Each row is a point. The window is the flat piece filled in between its corners: a triangle in 3 columns, a solid with four corners in 4, and so on. A path goes straight from each point to the next, and from the last back to the first. After which points does the path pass through the window?

Window (4 x 4):
[[ 23 -28  26 -64]
 [ 28 -11 -70 -17]
 [-43 -15  66  31]
 [ -7  16  66   8]]
Path:
(1): [ 64 -93  45 -54]
(2): [ 74 -40  16 -49]
(3): [ 28  -9 -10 -94]
(4): [-18  25 -38 -14]
(5): [ 17 -26 -30  13]
(6): [ 52 -13  43  35]
(7): [-66  -3  68  12]
(8): [ -5  12  16 -56]
Through the window after points: 6, 8

Window (8 x 8):
[[-11   5 -42  12  39 -55 -32  17]
 [ -1 -49 -43 -27  38  43 -32  36]
 [ -5  17  -1  53  22 -13  43  -4]
 [ 21   4 -12  15  28  13 -59 -23]
 [-13 -57  -1 -66 -23   6  33 -33]
 [ 33  -2  -9 -40  33 -23  58   0]
 [  9 -22  26  20  37 -37 -38  21]
 [ 15  87  31  52 -95  86 -72  38]]
Path:
(1): [ 37 -34 -38   5 -39  -8  19 -15]
(2): [ 33 -18 -57  42   0 -36  -5  32]
(3): [-42  30  49   0  14  58 -68  -1]
(4): [  0  12  18  -6  15  14 -10  11]
(5): [ 33 -20 -14  13 -22  15 -26   0]
(6): [ 30  -9 -16  35 -29  -5  16  14]
(7): [-17  40  15  21  35  11  15  -3]
(8): [-41  42  25  22  32  23 -62  41]
(9): [ 51  -4 -19  34 -56   5 -15  -8]
(10): [ 45 -12  -7  35 -34  -2 -16  14]
(11): [-45  44   9 -36  45  18 -30   9]
(12): [-34 -30  23 -51  40  18 -22   9]
Through the window after points: 6, 10, 12

Window (9 x 9):
[[ -4  33 -66  -4  30 -14 -53  -5  -1]
 [-21   8 -42 -33 -24  10  30 -42  36]
 [-58  15 -61  17 -34   2  11   2  -1]
 [-17 -31  -6  59  15 -40 -25 -14  13]
 [ 25  48 -17  15  33 -39 -13  -2  -8]
 [ 27  44 -14  -5 -30  22   7  16  93]
 [-39  -9  23 -45  13   7  20  13 -15]
 [-16  -7  29 -22 -95  -2  -8 -16 -18]
 [-19 -30 -22 -44 -91  -5  24  18 -21]]
Path:
(1): [ -5  -5 -15   2 -26   1   4  -6 -26]
(2): [-28 -11 -23   9 -30  30   6   1 -27]
(3): [-40  23 -31 -40 -11 -61   6   9  40]
(4): [-39  25  -3 -10   6 -32 -14  11  26]
(5): [ -9   3 -41  -6  -3   9  13  -7  -6]
(6): [  3  28 -67   4  -9  57  -4 -35 -13]
(7): [-45 -23   8 -26 -19 -79  -8   5   1]
(8): [-12  27  -1 -31  -6 -57 -15 -20  29]
(9): [  5  21 -32  14   6  -6  -1  -4  -5]
(10): [  8  13 -17  11  -4  -6  -2  -7  -2]
(11): [-18  45   3 -16 -19 -48 -17  10  34]
(12): [-20  15 -23 -56 -18 -44   5   3  72]
(13): [ 10  -8  -7  25 -37  40  11 -15 -26]
(14): [  9   7  -9   5  11  -5  -6  -4 -10]
(15): [-17  37 -19  -5   5 -35  -4   4   3]
(16): [-29   6 -47 -26 -22 -36 -14   5  -4]
Through the window after points: 2, 8, 10, 14

Window (12 x 12):
[[-21 -16  30  28  90 -18  49   6   9 -27 -73 -48]
 [ -8 -25 -78  45  52 -18 -72   9  22  72 -42 -56]
 [-12 -91  82 -20  67  42  19 -10 -15  -9 -74 -39]
 [  1  -8 -41   8   2  12  31   6 -16  89 -19 -63]
 [ 46 -25  93 -10 -67 -56   5  -4 -42 -26  11  60]
 [-31 -40  51  30 -85 -19  13  -5 -63 -51 -11   1]
 [-13  29 -20  -2  19   0 -58  14 -17  58  37 -89]
 [-23  39 -18  32  29  34 -50  -3  61  75 -60 -56]
 [ -4  34 -66 -33  -3   5 -37  17 -46  31 -54 -49]
 [ 26   0 -70  27  27  40 -26  -7  46   0  -9 -47]
 [  4 -21  56  36 -21  19  19  53 -85 -29  -7  48]
 [-38 -30  18 -45 -51 -19  10  72 -22   6  12   6]]
Path:
(1): [-24  -9  21   3 -20  -9  -8 -18 -11 -12  -1  18]
(2): [ 13 -19  27   0 -17   0  14  32 -31   5 -19 -37]
(3): [  9 -16  21  26 -22 -13 -38  32  -9  39 -60 -58]
(4): [-37 -27  -1  -5  15   8   0  -1 -17 -29   9  16]
(5): [-35 -41  15   0  65 -33  45 -77 -17  20 -39   3]
(6): [  6  -1  28  28   0  26 -19  90  -4 -30 -38 -77]
(7): [  6 -16   2  24  -1  -1  -4  40  -8  43 -31 -57]
(8): [-54   6 -35 -41  35  16  38 -50  -9  26 -15  10]
(9): [-72  -9 -33  69  60  -2 -53 -60  -6  49 -26   5]
(10): [ 33 -10  39 -31   3  36   4  52  30  22 -61 -80]
(11): [ 15 -20  45  17 -20 -20 -11  17 -24  -3 -18 -44]
(12): [  0   5 -24 -77   0   3  -1 -22 -47  21 -29  95]
(13): [-66  -5   4   6  -6   2   1  17 -25  40  17  29]
(14): [  2 -17  11 -17 -19  -3 -10  39   4  10 -31 -38]
(15): [ 93 -25  32 -41 -19   5  14  68   9 -10 -30 -61]
(16): [-84 -11 -20  37  27 -16 -19 -47 -15  40 -27 -22]
Through the window after points: 5, 7, 9, 11, 13
